Each row is a point. The points of each table are mixes of a few directions, plus a little noise. Count the directions of each table, and those that both share. Where both have some left over, give the other angles between the two spaces (their principal angles), to ten degrees, smallest first.
In the rows, zero is written as 128.

First:
[[111 182 128]
 [145  96 135]
 [112 120 109]
 [165 147 171]
 [123 143 127]
 [113  81  98]]
Second:
[[136 103 128]
 [ 68 130  68]
 [140 147 146]
 [149 114 145]
 [160 124 159]
 [114 150 121]]
Directions: first 2, second 2, shared 2

First:
[[134 127 128 103 169 143]
 [139 131 128  98 170 152]
 [ 81 115 132 186 142 151]
 [144 143 128 124  90 118]
 [138 181 149 117 109  89]
 [148  57  99 108 112 113]
 [113 141 132 160 103 131]]
Second (7 x 6):
[[112 102 126 124 175 135]
 [157 132 126  93 119 108]
 [ 90 134 133 187 115 155]
 [150 139 127 106 110 115]
 [114  99 125 122 176 133]
 [149 178 134 146  41 123]
 [125 110 127 118 158 128]]
Directions: first 4, second 2, shared 2

First (9 x 8):
[[165 117  91 120 172 114 142 111]
 [144 120 110 134 153 112 117 116]
 [117 173 117 120 121 144 104 147]
 [106 142 154  94  87 163 156 177]
 [125 147 135 149  91 153 141 120]
 [120 140 149 134  83 151 117 171]
 [111 148 131 110 123 142 143 129]
 [161  82 120 136 151 106 135 122]
 [103  81 145 156 174  65  93  58]]
Second (7 x 8):
[[134 134 125 104 110  94 144 112]
 [118 112  79 158  86 110 113 155]
 [130 107 156 119 174 198 115 108]
 [129 121  95 118  85  85 136 124]
 [120 135 148 159 164 173 112 151]
 [138 151 138  96 113  73 156 109]
 [125 136 155 142 165 164 121 138]]
Directions: first 5, second 3, shared 0; angles 40, 70, 90

First (9 x 11):
[[141 133 149 124 150 152 125 181  68 118 120]
 [148 135 152 144 149 102 118 119 105 101 112]
 [ 93 147 116 132 127  96 143 102 126 107 109]
 [ 60 152 111 110 111 113 129 104 162 142 151]
 [ 97 146 140 113 138 129 108 136 123 133 147]
 [135  93 105 127  69 163 156 159 158 177 192]
 [173  61 108 152 115 138 123 105 166 135 129]
 [178 177 158 138 124 102 150 127 114 122 115]
 [125 110 110 113 167 156 100 119 130 118  76]]
Second:
[[ 96 127 133  92 116 163 167 100  84 112 112]
 [101 113 111 149 130 136 135 104  74  75 126]
 [105 140 141  72 124 122 167 174 156 182  88]
 [170 139 138 138 131 116  97 138 179 160 151]
 [155 131 129 148 132 115 101 134 156 138 146]
 [101 122 129 110 116 168 157  80  69  90 125]
 [124 114 102 182 149  77 101 170 135 109 122]
 [165 142 149 112 119 146 115 110 161 159 152]
 [161 139 141 126 127 124 109 134 170 160 144]
 [100 114 109 150 136 114 133 137  96  94 114]]
Directions: first 6, second 3, shared 1; angles 40, 90

First:
[[157 129 101 177  91 160  68 146 109 144 120 125]
 [ 71 111 190  49 179  78 218 105 158  97 146 129]
 [124 144 130  86 169  99 181 106 141 122 136 135]
 [146 162 102 104 167 105 168 102 136 136 127 139]
 [145 149 107 119 151 117 148 112 132 137 125 136]
 [123 112 138 150 103 142 101 143 123 126 127 121]
 [109  97 154 149  94 148  93 152 123 120 130 119]
 [123 123 134 126 126 129 125 132 128 125 129 125]
 [130 104 132 176  78 164  64 158 113 131 121 117]
 [155 146  97 146 124 135 113 128 120 142 122 132]]
Second, 10 rows:
[[ 90 134 164  66 176 107 188 108 156 108 140 134]
 [122 119 134 140 110 148 102 140 125 127 128 124]
 [176 152  81 124 158  69 172  96 123 146 125 136]
 [102 106 154 155  87 182  71 160 126 120 127 120]
 [118 114 141 150 100 162  87 149 122 123 127 123]
 [ 95 134 159  80 164 111 177 114 150 115 137 134]
 [ 92 106 166 142  93 185  79 158 130 114 130 119]
 [185 149  72 141 140  81 152 106 114 155 120 133]
 [140 130 116 140 121 128 118 130 124 134 126 128]
 [163 138  92 143 129 106 132 118 119 145 123 130]]
Directions: first 2, second 2, shared 1; angles 30

First (11 x 18):
[[143 124 122 124 131 148 112 151 131 134 139 133 139 129 126 100 126 114]
 [139 137 160 156 147 137 100 132 111 125 117 116 129 137  94 137 166 112]
 [161 128 112  91 123 106 142 178 142 121 124 124 139 138 143 178 132 136]
 [140 113  82  86 111 149 130 162 151 142 158 149 145 120 166  76  82 124]
 [ 86 111  92 121 101 105 199  69 143 111 144 147 115  95 172  91  67 170]
 [106 131 164 184 142 121 142  73 105 102 116 120 113 115  97 120 155 136]
 [108 128 111 102 108  91 166 110 139 126 120 127 115 127 158 176 104 159]
 [ 99 142 174 178 143 126 108  79 102 129 106 112 110 134  91 145 164 123]
 [169 123 123 118 132 105 164 167 135  90 125 125 141 121 128 160 145 142]
 [130 141 148 125 135 119 102 139 121 142 108 113 123 150 114 180 153 120]
 [124 130 121 121 132 198  40 151 128 187 151 139 141 146 121  46 114  75]]
Second, 9 rows:
[[106 113 108 119 104 100 123 126 137 145  82 146  99  89 119 141 132 144]
 [114  91 173 111 138 154 115  95 128  85 160 119 173 156 181 109 119  80]
 [ 90  99 123 133 146  90 142 136 139 126 114 155  87 134 117 152 127 163]
 [146 170 141 141 113 143 161  87 109 120 149 101 162 124 137 119 115 116]
 [ 96  87 135 127 155  94 133 154 140 120 117 160  98 145 113 150 131 147]
 [133 129 125 125 121 107 130 160 128 144  96 148 124 107  98 140 141 127]
 [133 151 104 140 129 125 137 130 128 142 131 119 105 128 115 132 125 155]
 [146 135 123 129 134 110 128 184 127 149 107 148 123 122  85 140 145 131]
 [188 179 119 125 113 230  83  82 115 118 194  53 182 150 189  70 117  82]]
Directions: first 4, second 5, shared 1; angles 50, 70, 90
